Rows are points. The points of each table are mixes of a few directions, plus a little noise. How many directions does each table use, and how many do they share? Where both have some left over, give the other angles between the two spaces (their principal angles), to ten degrees, smallest first.
In the rows, 128 means zero.

First (5 x 3):
[[119 160 167]
 [ 60 157 130]
 [110 119 105]
 [195  84 103]
 [156 120 134]]
Second, 7 rows:
[[112 172 178]
 [177 124 148]
 [128  90  72]
 [157 136 155]
 [129 109 101]
 [149 132 146]
 [ 45 138  94]]
Directions: first 2, second 2, shared 2

First, 5 rows:
[[ 98 134 107 133]
 [ 78 101 154 121]
 [203  93  87 129]
 [122 209 165 133]
 [138 103 128 125]]
Second:
[[103 125 132 128]
 [214 137 115 127]
 [ 91 127 133 117]
 [ 69 130 136  99]
 [ 76 125 136 118]
 [214 124 117 179]]
Directions: first 3, second 2, shared 1; angles 80

First:
[[114 143 122 122 192 154]
 [129 143  81 169  75 132]
 [159 100 114  84 191 163]
 [105 134 187 144  60  69]
 [ 96 144 179 116 176 117]
 [134 135  91 162  70 125]
 [165  85 144  95  99 112]
 [122 140 107 132 162 151]]
Second:
[[113 169 146 116 115 145]
 [126  87 115 128 152 117]
 [113  89 119 119 159 122]
 [102 123 133 110 147 136]
 [109 185 152 111 108 151]
 [180 208 142 162  50 131]
 [171 141 121 159  93 116]
 [109  22  97 118 200 105]]
Directions: first 3, second 2, shared 0; angles 40, 60

First (7 x 8):
[[131 140 153 157 173 110 126 126]
 [126  89  79  73  25 176 108 132]
 [117 159 114 110 140 109 181 128]
 [120 137 106 102 108 129 156 129]
 [131 123 135 136 132 130 116 128]
 [155  86 192 205 170 137  23 125]
 [116 163 117 113 149 105 185 128]]
Second, 8 rows:
[[100 115 131 142 134 101  45 132]
 [132 128 128 125 126 144 143 130]
 [122 136 129 131 134  80 103 123]
 [121  68 158 153 132 154 133  94]
 [109  89 125 133 116 248  97 153]
 [139 175 120 117 136  30 136 123]
 [158 124 130 116 119 190 225 121]
 [142 189 105 105 128  75 142 147]]
Directions: first 2, second 3, shared 0; angles 30, 60

First (9 x 11):
[[112 113 128 128 130 132 108 118 110 149 138]
 [105 117 116 125 120 102 143 145 147 104 142]
 [117 120 128 128 129 138 110 117 106 150 134]
 [112 112 129 129 131 134 103 115 108 153 138]
 [165 176 127 133 126 164 144 117  89 141  97]
 [141  83 168 126 157 131  71 113 171 149 139]
 [128 112 139 128 137 134 103 116 128 146 133]
 [138 150 124 130 126 150 129 117  92 146 116]
 [133 172  93 123  96  68 240 194 199  14 117]]
Second:
[[ 96 149 111 111 144 120 120 112  92 127 126]
 [131 133 109 155  89 164 146 137  73 163 127]
 [169 112 173 112 179 106  99 149 249  67 118]
 [ 90 139 104 119 114 110 148 110  80 142 139]
 [144  90 149 142 108 132 125 109 125 175 142]
 [200  79 186 150 132 143 107 145 225 129 127]
 [108 154 102 126 122 132 141 138  96 117 123]
 [113 147 103 131 113 136 145 135  91 129 126]
 [117 146 117 126 135 147 113 123  95 136 122]
 [113 128 133 112 149 121 104  99 112 144 131]
 [125 132 121 122 121  95 161 152 172  81 130]]
Directions: first 3, second 4, shared 2; angles 50

First (11 x 12):
[[117 109 153 155 113 112 181  56 111 139 144 172]
 [127 151 114  91 138 159  83 220 128 129  93 114]
 [ 73 144 173  90 137 100 175  67 133 168 149 234]
 [175 102  99 184 115 133 115 126 123  97 130  51]
 [127 152 113 101 153 124  85 170 152 134 132 109]
 [147  92 114 138  87 124 156  76 141  65 134  80]
 [ 79 134 162  66 109 134 171 110 124 128 111 205]
 [121 140 133 115 131 155 116 185 105 145  95 145]
 [130 141 122 126 144 134 105 164 126 143 122 123]
 [117 129 142 134 132 126 144 113 117 148 131 160]
 [195 114  80 208 148 108  78 123 148 111 165  15]]
Second, 10 rows:
[[ 97 140 163 119 133 149 151 153  86 177 100 209]
 [132 134 104  94 131 105 103 113 182  87 153  81]
 [155 129 104 158 150 101  98 112 156 123 164  73]
 [105 120 162 131 104 167 174 149  64 154  80 199]
 [136 138 146 202 163 130 126 140  77 213 134 170]
 [100 125 167 128 112 165 170 152  65 166  82 212]
 [158 109 105 154 112 123 122 110 140  90 139  66]
 [155 122 108 160 138 111 109 113 145 118 152  78]
 [128 128 115 102 124 118 118 120 159  97 139 101]
 [110 135 109  34 110 113 114 117 200  54 138  92]]
Directions: first 4, second 3, shared 3

First, 10 rows:
[[ 85 121 137 156 119 130 116 169 142 161 116  97 159  72]
 [109 143  75  97  82 139 167  94  95 132  92 147  95 159]
 [113 108 141 100 134 125  92 136 125 111 162 106 150 139]
 [142 118 148 121 149 122 106 132 135 111 155 122 139 137]
 [ 87 126 109 121  99 134 130 138 118 146 112 111 137 112]
 [249 156 155 165 189 116 161  85 149  96 133 198  77 167]
 [142 122 144 123 145 123 112 128 133 115 148 128 134 137]
 [146 133 145 155 147 124 130 138 145 134 127 133 129 110]
 [111 120 139 137 131 127 113 148 136 137 135 110 147 107]
 [ 95 135  86 105  85 138 152 114 103 138  99 130 112 139]]
Second:
[[ 59  92 136  90 107 136  70 156 122 122 162  65 179 107]
 [159 117 163 151 156 140 103 121 157 100 152 117 137  99]
 [144 139 122 136 131 125 146 121 127 132 116 147 113 136]
 [197 145 147 170 160 131 150 104 151 112 121 163 100 122]
 [ 73 111 116  95 103 127 105 148 111 137 138  96 154 128]
 [ 99 124 115 109 112 125 125 138 115 138 127 118 136 135]
 [156 141 128 144 138 126 147 118 132 128 117 150 111 134]
 [134 157  90 125 112 113 182 120 103 157  87 172  94 166]
 [ 70 109 118  94 104 128 101 149 113 136 141  92 157 126]
 [190 145 143 165 156 130 150 107 148 116 119 161 101 125]]
Directions: first 3, second 2, shared 1; angles 30

First:
[[151 137 110 125 139 147 200 144  97  86 180  99 124 151 154  83 152 167]
 [121  91 122 138 132  81  86  96 153 168  80 171 149 105 141 129 136 113]
 [120  92 198 136 133 142 156  71  53 120 109 128 116 156 132 112  96 139]
 [122 106 121 128 130 108 118 148  99 121 142 144 113 134 107 100 128 133]
 [127 119 172 128 138 102 178  86 109 124 124  93 111 121 163 105 114 130]
 [126  82  85 131 138  63  61 127 173 159  96 190 149  86 107 123 142 114]
 [107 223 105 142  82 182 124 207 126 162 152  97 129 189 195 143 169 120]
 [112 152  79 116 119  64  59 188 221 152 127 130 112  66  88 154 130  84]
 [129 162 199 120 120 214 149  72 129 116 101  88 135 136 113 204  77 114]
 [162 117  87 113 145 181 149 143 124  73 169 141 145 133  77 129 137 162]]
Second, 8 rows:
[[146 127 104 118 145 177 136 131 132  92 147 132 149 133  96 145 127 148]
 [136 126  30 129 158 168 107 176 121 100 168 162 182 161 129 114 170 167]
 [101 119 126 112 178  92 103 100 161 111 116 100 141  82 115 154  87 107]
 [155 101 194 117 133  27 187  32 215 148  78  88  96  27 142 132 103  96]
 [105 141 128 135 120 143 102 157  94 137 135 133 123 160 129 128 126 124]
 [ 89 136 181 144  98  63 106 128 111 186  98 116  87 131 170 108 120  93]
 [191 124  94 136  94 180 181 142 131 117 154 166 142 153 131 103 186 172]
 [ 99 153 164 136  98 175 104 157  67 136 132 128 104 179 110 141 108 118]]
Directions: first 6, second 4, shared 3; angles 60

First, 8 rows:
[[152 139  98  96  32 174 128  87  54  93  43 111 111  85  35 166 160 116
  178  81]
 [123 112 142 170 171  99 120 156 183 157 169 160 148 155 186  93  95 142
   97 132]
 [132 137 131 142 162 114 108 141 172 141 128 134 145 142 171 111  90 139
  110 116]
 [127 102 135 164 128 115 133 143 144 145 155 162 136 139 141 107 124 134
  117 127]
 [117 111 139 142 144 115 140 140 136 139 166 141 127 139 142 117 136 128
  116 151]
 [126 163 121  74 131 145 126 108 102 104  99  78 113 113 109 159 140 117
  143 139]
 [ 99  93 159 167 191  87 150 165 168 160 228 158 133 163 187  94 131 132
   89 187]
 [148 167  99  67  64 174 118  84  65  86  35  79 110  87  54 176 148 115
  173  91]]
Second:
[[153 122 109 144  65 149 117 114 107 121  73 150 135 108  87 132 125 131
  150  73]
 [ 82 141 166  98 247  89 147 159 166 143 231  87 117 163 206 122 135 123
   87 233]
 [153 122 106 146  59 150 117 112 106 122  69 151 134 107  84 132 124 131
  151  71]
 [ 97 135 152 109 206 101 142 147 153 136 194 102 122 151 178 124 133 122
  102 195]
 [140 126 119 135  98 138 122 121 119 125 101 138 131 120 109 129 126 130
  138 103]
 [115 132 138 120 161 115 133 136 138 132 156 118 126 137 150 128 129 125
  116 154]
 [ 81 139 164  99 246  89 148 156 166 141 228  88 117 162 205 123 136 121
   90 229]
 [166 117  97 153  28 162 109 104  96 117  42 161 138  99  62 134 122 134
  161  42]
 [145 124 114 138  87 141 120 118 113 123  92 142 130 115  99 130 125 131
  143  90]
 [144 125 114 139  85 143 119 118 114 123  91 142 132 115 100 129 125 132
  144  90]]
Directions: first 3, second 1, shared 1

First, 9 rows:
[[168 140 117 176 120 134 141 131 156  96 180 115  94 128 162 130 134 163
  114 169  67 176 146 102]
 [131 120 112  78 114 128 143 187 179 153 139 128 120  84  91 138 217  87
  142  98 184  15 179 134]
 [131 133 128 172 149 132 117  65  95 133 122 137 155 164 149 105  80 201
  155 138  91 184 133 147]
 [ 98  82 138 102 117 109 130 151 117 115 131 102 114 120 142 140 213 114
  116 134 155 100 118  97]
 [175 149 128 147 118 138 127 131 146  95 152 131 111 130 148 125 112 121
  106 159  86 152 125 107]
 [162 139 145 146 147 141  90  52  76 110  98 156 174 177 154  89  61 156
  136 148  95 160 106 141]
 [107 120 130  66 107 121 141 203 161 136 124 119 104  83  92 158 178  38
  104 103 185  56 118 117]
 [128 141 138 165 143 132 115  74  87 120 111 136 147 165 148 115  49 168
  128 143  92 209  96 136]
 [ 50 126 115  97 136 117 149 158 135 195  94 129 136 101  67 153 111 108
  154  64 197 102 131 172]]
Second:
[[115  86 128 128 151 136 122 120 145 108 123 145 118 112 162 106 110 148
  159 163 120 130 125 109]
 [167 217 120 119  88  95 158 135  91 160 133  82 147 162  44 186 182  81
   79  56 134 127 135 157]
 [103 122 152 154 147 180  41 139 132 162 168 178 114 135 249  42  82 141
  112 176 110 142  96 133]
 [ 93  56 138 130  94  94 199 144 189  64  55  93 149  74  37 196  93 156
  134 114 207  97 159 129]
 [133 108 118 122 181 159  86 102 114 135 162 174  99 139 218  61 128 139
  176 181  66 149 111  96]
 [133 155 131 131  93 108 153 142 127 132 114  99 147 129  68 171 136 115
   96  89 160 117 137 149]
 [161 166 109 112 152 129 120 107  87 152 159 133 116 158 144 116 174 106
  142 128  75 143 122 116]
 [137 123 119 119 136 121 143 120 126 119 123 125 126 128 118 137 141 130
  143 128 120 128 131 117]
 [154 128 105 104 131  94 186 111 121 103 106  99 130 127  56 180 169 122
  155 106 123 123 148 112]
 [147 134 112 116 161 138 111 108 105 138 153 146 111 146 171  98 147 124
  157 148  78 145 119 109]
 [ 70 113 178 175  70 149  88 180 177 139 108 128 152  97 144 118  44 145
   52 123 213 107 119 177]]
Directions: first 5, second 3, shared 0; angles 50, 70, 80

First (9 x 32):
[[132 119 108 107 130 109 132 125  93  98 111 127 130 131 124 126 128 116
  114 127 138 138  99 122 123 121 118  85 124 144 138 131]
 [117 155 183 186 122 180 116 137 226 212 176 131 122 119 138 133 129 161
  168 130  99 100 209 145 141 147 156 249 140  82 100 121]
 [120 147 167 169 124 165 120 134 197 188 162 130 124 122 135 132 128 151
  157 129 108 108 185 140 137 141 148 213 137  95 108 124]
 [128 128 129 129 128 129 128 128 129 129 129 128 128 128 128 128 128 128
  128 128 128 128 129 128 128 128 128 129 128 127 128 128]
 [131 121 113 112 129 114 131 125 101 105 115 127 130 130 125 127 128 119
  117 127 136 136 106 123 125 123 120  95 125 141 136 130]
 [131 120 112 111 130 113 132 126  99 103 114 127 130 131 125 126 128 119
  116 127 136 136 104 123 124 122 120  92 124 141 136 130]
 [126 134 140 141 127 139 125 130 150 147 139 129 127 126 130 129 128 135
  137 129 122 122 146 132 131 132 134 155 131 118 122 127]
 [135 111  93  92 132  95 136 123  66  75  98 126 132 134 121 125 128 107
  103 127 146 146  77 117 120 116 110  52 120 157 146 132]
 [132 118 107 106 130 108 133 125  91  96 109 127 131 131 124 126 128 116
  113 127 139 139  97 121 123 121 117  82 123 146 139 131]]
Second, 10 rows:
[[126 135 142 144 127 138 125 130 152 150 141 130 127 126 129 128 127 135
  139 128 120 122 151 134 131 130 136 160 130 114 119 126]
 [140 132 129 144 132  90 132 136 120 159 130 149 142 147 114 107 124  95
  142 101 106 141 175 150 127 117 137 168 102  77 100 120]
 [151 110  83  98 138  41 144 128  37  92  90 149 148 156 104 102 123  64
  109  96 127 165 114 137 116  99 115  71  89 110 122 124]
 [128 127 125 125 129 127 128 128 124 123 127 127 128 127 128 128 128 128
  127 130 131 127 123 126 127 128 128 121 129 132 131 129]
 [114 118 120 101 122 167 125 118 126  82 120 103 112 108 143 153 132 163
  107 161 159 115  60  98 128 140 113  65 157 196 164 140]
 [127 131 134 135 128 132 127 129 139 139 132 129 128 128 128 128 127 131
  132 129 124 124 137 130 129 130 131 143 130 122 125 127]
 [107 145 172 159 120 204 115 128 214 167 165 111 111 104 150 152 133 185
  149 154 126  94 149 121 139 154 142 188 160 140 129 130]
 [136 137 140 152 130 110 129 135 142 168 139 146 136 140 120 112 126 111
  147 106 105 133 181 148 130 122 141 184 111  79 101 121]
 [126 116 105  97 128 126 132 121  93  81 108 118 125 122 131 137 129 132
  107 140 151 133  73 110 124 125 114  60 134 170 152 134]
 [122 128 130 125 126 142 127 126 134 121 128 121 123 122 133 136 130 140
  123 136 134 122 115 121 130 132 126 118 138 143 136 131]]
Directions: first 1, second 2, shared 1

First, 10 rows:
[[133 206 149 157 127  78 104 148 127 102 167 131 132 116 195 140 122 160
   92 120 178 129 190 152 117 124 164 118  94 127 193 153]
 [144 180 165 162 164 148 105 120 110 112 165 144 153 142 149 108 127 141
  102  99 119 130 156 158 130 100 134  91 115 152 179 164]
 [102 160  96 121 110 101 124 170 162 133 133  77  99 121 145 126 118 144
  132 122 140 150 183 136 116 130 147 122 112 106 132 125]
 [ 98 106  77 102  91 109 135 195 193 133 102 104  86 155 100 123 106 125
  133 171 145 145 130 103 135 123 102 128 103 109  91  89]
 [136  90 128 122 123 133 130 122 130 130 125 163 118 140  89 129 123 126
  125 144 133 125  88 111 148 125 111 122 132 128 112 107]
 [109  48  83  85 101 144 158 131 150 156  78 107 104 129  72 131 130 100
  169 153 103 130  78  94 132 148 101 156 154 110  52  86]
 [141 126 154 133 130 124 144 107  99 112  94 142 177 122 183 149 146  97
  127 159 133  91 101 121 107 144 113 184 126 153 125 145]
 [135  51 118  98 105 120 156  84 104 147  94 145 122  98  99 158 143 109
  157 145 129 109  63  96 131 167 127 174 167 112  78  97]
 [133 163 149 144 148 140 124 117 109 120 133 116 157 124 166 123 137 124
  124 112 114 121 150 147 113 123 134 132 126 144 151 159]
 [150 149 162 156 181 182 100  86  96 135 188 151 131 134  83  92 128 154
  118  54  86 148 141 163 151  96 146  52 150 139 168 155]]
Second:
[[124 167 107 135 133 121 129 106 119 149 168  96  97 104 125 136 135 157
  119  85 120 146 190 138 121 125 172  77 143 104 155 149]
 [126 152 137 136 138 127 115 128 123 127 148 114 128 117 138 119 127 142
  130  98 125 140 154 149 125 127 149 117 129 124 147 139]
 [130 128  81 122 114 126 166  95 125 157 131 121  95 129 108 166 146 125
  100 152 123 117 149  86 123 121 130  83 143 113 122 137]
 [120  65 131 103 106 116 117 154 148 124 103 144 118 124  93 116 111 125
  163 139 143 137  69 124 147 150 114 173 131 117  86  79]
 [130  72 154 116 120 131 121 160 142 103  81 166 159 152 124 114 115  99
  148 172 140 113  50 121 140 137  79 193 112 151  91  95]
 [127  90 154 120 124 128 112 157 139 108 101 150 150 137 125 107 114 115
  152 142 137 127  75 136 139 139 104 180 117 140 104 101]
 [133 161 136 143 142 135 128 121 118 123 138 123 143 132 152 128 134 127
  113 123 121 122 152 137 119 117 130 115 121 140 151 153]
 [134 221  73 153 142 133 167  61 100 169 185  82  90 114 146 175 164 150
   66 104 104 123 249 108  99  99 175  13 148 110 186 199]
 [128  94 177 125 133 133  97 171 138  92  98 156 171 143 140  92 107 112
  159 139 139 127  64 153 139 138  96 200 107 153 109 102]]
Directions: first 5, second 3, shared 2; angles 90

First, 10 rows:
[[128 175 154 116  92 140  84 128 116 151 135 120 114 115 126 117 156 164
  166 134 137 100 165 105 137 107 133 117 149 148 114 118]
 [168  76 101 144 161 115 145 113  98 125 105 174 145 148 130 151 101 120
   74 130  97 134  93 160 140 172 135 117 150 126 136 138]
 [110 115 108 127 119 187  92 178 185  94 138 145  67 165 170 148 195 141
  233 139 172 146 170  93  37 115  87 183  71 115 140 123]
 [131 132 126 119 125 162 108 170 153 113 141 149 111 137 110 145 175 112
  181 146 131 124 154 117  74 101 131 168  98 106 122 127]
 [113 182 168 113 106 106 131 118 110 157 144  85 159  83  81  99 116 119
  106 123 116 105 134 126 173  95 158 105 146 135 108 126]
 [185  83  99 147 139 134  94 110  84 134  93 203 111 169 165 161 134 176
  122 141 112 123 127 141 125 184 121 114 173 147 138 131]
 [146  76  91 147 149 132 128 119 129 112 104 164 108 165 176 149 122 148
  125 126 134 148 114 132 111 172 104 130 129 133 149 132]
 [181  53  88 150 178 105 159 107  92 115  96 193 151 157 128 161  88 111
   49 132  84 143  78 175 139 189 136 117 153 119 142 142]
 [ 66 177 165 114 121 100 179 123 155 132 164  35 160  76  93  83  97  80
  104 107 135 131 113 124 163  79 142 122 100 119 117 127]
 [ 50 213 182 109  92 100 156 115 152 151 167   7 153  61 106  63 101 111
  127 101 157 120 132 103 185  66 135 104 112 139 112 120]]
Second:
[[ 73 153  95 129 119 127 198 163 131  74 140  59 127  90 137  71 105 110
  126  94 188 149  87 114 114 105  82 118  99  97 140 144]
 [106 134 138 149 117 115 127  94 178 140 122  79 150 139 175  99  99 113
  152 123 127 144 159 128 145 112 115 148 119 161 148 132]
 [102 137 161 123 146 165 167 170 108 127 127 106 119  95 169  83 104 131
  135 104 119 152 113 107  85 129  94 104 110 127 115  80]
 [182  98 128 106 174 118  80 131  96 175 175 213 114 175  79 150 199 172
  105 179  60 117 155 145 131 154 189 154 147 185 137 128]
 [ 79 159 152 159  89 152 177 127 162  98  71  39 155  80 207  84  38  79
  163  76 167 148 119 110 111 100  59 105 112  91 121 108]
 [100 124 148 123 104 113  92  75 174 139 118 112 104 140 141 188 132 139
  136 117 170 119 131 115 170 141 134 113 115 116 114 125]
 [215 108 113 130 152 126  91 139  81 156 133 217 153 161  78 139 161 133
  112 178  45 106 158 163 117 135 177 160 173 160 137 145]
 [135 131 149 140 100 139 113 107 138 128  83 127 136 118 147 161  97 109
  141 115 136 116 131 127 133 129 119 111 139  98 108 118]
 [153 112 104  84 169 138 134 190  49 118 177 205  84 125  46 152 202 172
   82 147 121 114  84 127 102 156 158 110 131 109 112 124]
 [135 124  93 136 109  87 101  83 163 124 135 123 139 158 102 154 144 122
  127 145 147 115 143 144 174 120 151 156 135 137 149 178]]
Directions: first 4, second 5, shared 1; angles 60, 80, 90

First (10 x 32):
[[129 120 128 128 129 134 129 126 132 128 129 124 132 123 128 124 129 123
  133 125 123 134 123 136 127 135 121 136 121 132 131 125]
 [ 74 161 113 176  81  85 102  98  88 172 160 126  99 164 160 167 119 163
   79 144 150  91 191  62 108  55 169  53 213 101  88 145]
 [ 76 151 113 176  79  90 100 100  94 168 159 124 106 156 158 163 121 161
   82 142 148  94 185  65 111  66 163  59 201 101  90 144]
 [174 195 139  74 170  98 146 180 115  88  80 179 104 164  99 140 125 148
  116 149 163 100 124 105 156 108 166 109 141 113 130 143]
 [167  69 137 103 142 169 130 153 175  85 105 120 175  72 102  90 137 108
  165 109 117 153  70 168 155 212  87 183  38 134 155 118]
 [105  27 122 167  91 178 107  94 169 139 160  75 182  58 140  95 136 102
  157  97  92 165  99 166 120 197  69 172  62 140 139 110]
 [170 171 140  79 177 123 157 162 125 100  93 159 110 151 104 126 128 122
  139 137 135 128 111 145 141 125 139 145 122 138 144 128]
 [ 65 138 118 178 115 129 139  56  92 208 188  91  89 162 173 145 123 101
  128 124  84 153 176 155  65  63 121 129 199 167 120 111]
 [120 114 126 138 122 136 127 116 131 137 138 117 132 121 134 124 129 121
  133 123 118 137 127 138 121 133 118 136 124 134 130 123]
 [200 133 144  61 173 137 143 195 159  55  67 165 150 109  81 106 133 131
  148 130 151 124  74 139 177 185 126 157  60 118 152 133]]
Second:
[[ 82 139 120 163 120 127 138  75 100 188 172 101  97 157 161 141 124 109
  127 127  96 145 165 148  82  76 124 128 184 158 123 116]
 [ 89  69 118 175  94 156 114  81 140 164 171  81 149  97 153 116 131 106
  142 109  93 156 131 155 102 145  92 149 117 145 128 114]
 [133 109 120 140  74  98  73 169 143  84 106 149 166  96 115 139 128 192
   83 138 194  69 130  33 180 154 160  58 109  52  95 163]
 [148 168 132 103 144 106 134 156 117 108 103 159 112 151 115 140 125 146
  115 142 153 106 133 104 143 110 156 107 143 114 124 140]
 [ 82 168 121 158 127 113 143  78  86 192 169 112  79 178 162 153 121 114
  118 134 102 138 177 138  78  52 141 115 208 157 117 119]
 [199 142 144  62 172 131 142 196 154  56  66 169 146 115  83 111 132 135
  143 133 155 119  79 131 176 178 132 148  68 114 148 136]
 [154 103 128 117 103 118  93 175 155  74  95 148 169  91 104 123 130 168
  109 132 175  93 106  74 179 176 141  98  81  76 117 150]
 [184 169 146  62 205 140 178 163 131  97  88 156 108 151  97 113 129  97
  162 131 114 152  94 185 135 137 122 181 105 164 162 115]
 [ 81  83 121 174 113 163 137  61 128 187 184  74 127 116 162 117 130  85
  153 108  70 175 137 185  78 123  86 169 136 173 137 101]]
Directions: first 3, second 3, shared 3

First:
[[135  98 156 111 124 152 104 138 126 147 160 117 115 147 145 110 120 167
  152 123 149 119  95 136 144  92 131 141 168 138 141 158]
 [125 143 139 117 131 142 124 108 124 120 132 148 115 141 128 110 123 115
  144 160 141 143 126 123 116 132 112 141 151 122 116 111]
 [ 93  92 133 153 147 115 136 126 149 132 125 133 115 131 151 130 115 120
  130 153 128 135 127 115 118 114 125 140 127 126 133 126]
 [139 129 146 139 130 124 100 145 127 126 137 123 119 162 130 104 134 147
  105 128 111 123 108 147 127 109 138 138 149 149 136 145]
 [ 90 111 126 147 150 106 145 133 138 135 116 139 121 122 145 135 118 120
  113 135 125 140 133 116 114 110 130 137 112 131 124 120]
 [110 135 124 101 136 121 149 156 104 159 127 130 139  96 130 143 122 156
  114  73 143 134 123 126 132  87 143 123 104 139 116 135]
 [223 168  85 128  68 152 116  93 133  78 118  91 167 115  71 155 166  88
  152 126 100  85 167 143 161 249 119  77 108  94 145 123]
 [101 160 125 102 142 123 154 129 105 142 117 156 128 107 126 130 120 124
  120 115 145 155 135 116 110 107 124 133 114 129 100 105]
 [136 115 118 155 124 118 125 124 145 114 120 116 132 132 126 135 135 113
  122 139 108 116 138 130 131 153 129 121 118 124 140 130]]
Second (9 x 32):
[[111 115 136 121 146 154 144 108 161 126 116 131 121 139 140 136 114 139
  206 164 136 133 151 107 141 139 130 121 145 123 152 131]
 [ 91  99 149 128 149 115 123 145 118 153 146 142 106 130 160 106 110 142
  101 131 148 147  96 126 111  63 130 162 139 139 115 131]
 [135 127 127 139 114 119 116 135 116 130 137 125 131 131 120 129 137 124
   94 108 124 119 114 138 121 132 116 126 130 131 119 131]
 [120 124 121 119 157 148 154 101 178 109  99 126 125 127 145 134 111 127
  219 194 121 139 174 104 149 149 157 124 119 114 163 121]
 [186 205  95  97  87 113 122 148  65 123 128 122 164  91  75 134 161 115
   47  50 116 120 126 159 127 149 134 106  85 127  91 115]
 [128 114 136 143 118 139 121 121 135 129 134 123 127 147 121 138 134 131
  143 122 129 114 124 127 129 149 104 116 152 130 135 137]
 [128 130 136 120 120 152 131 117 131 132 130 128 131 141 115 143 131 140
  170 117 138 118 133 122 135 152 105 109 154 130 135 136]
 [123 110 126 152 133  99 117 139 128 125 133 126 121 126 143 113 127 113
   76 138 116 132 113 137 116 107 139 149 113 129 122 126]
 [128 128 124 131 130 113 124 137 121 127 131 129 127 122 133 119 129 122
   96 126 124 133 121 135 122 113 138 138 116 128 120 124]]
Directions: first 5, second 4, shared 2; angles 40, 60
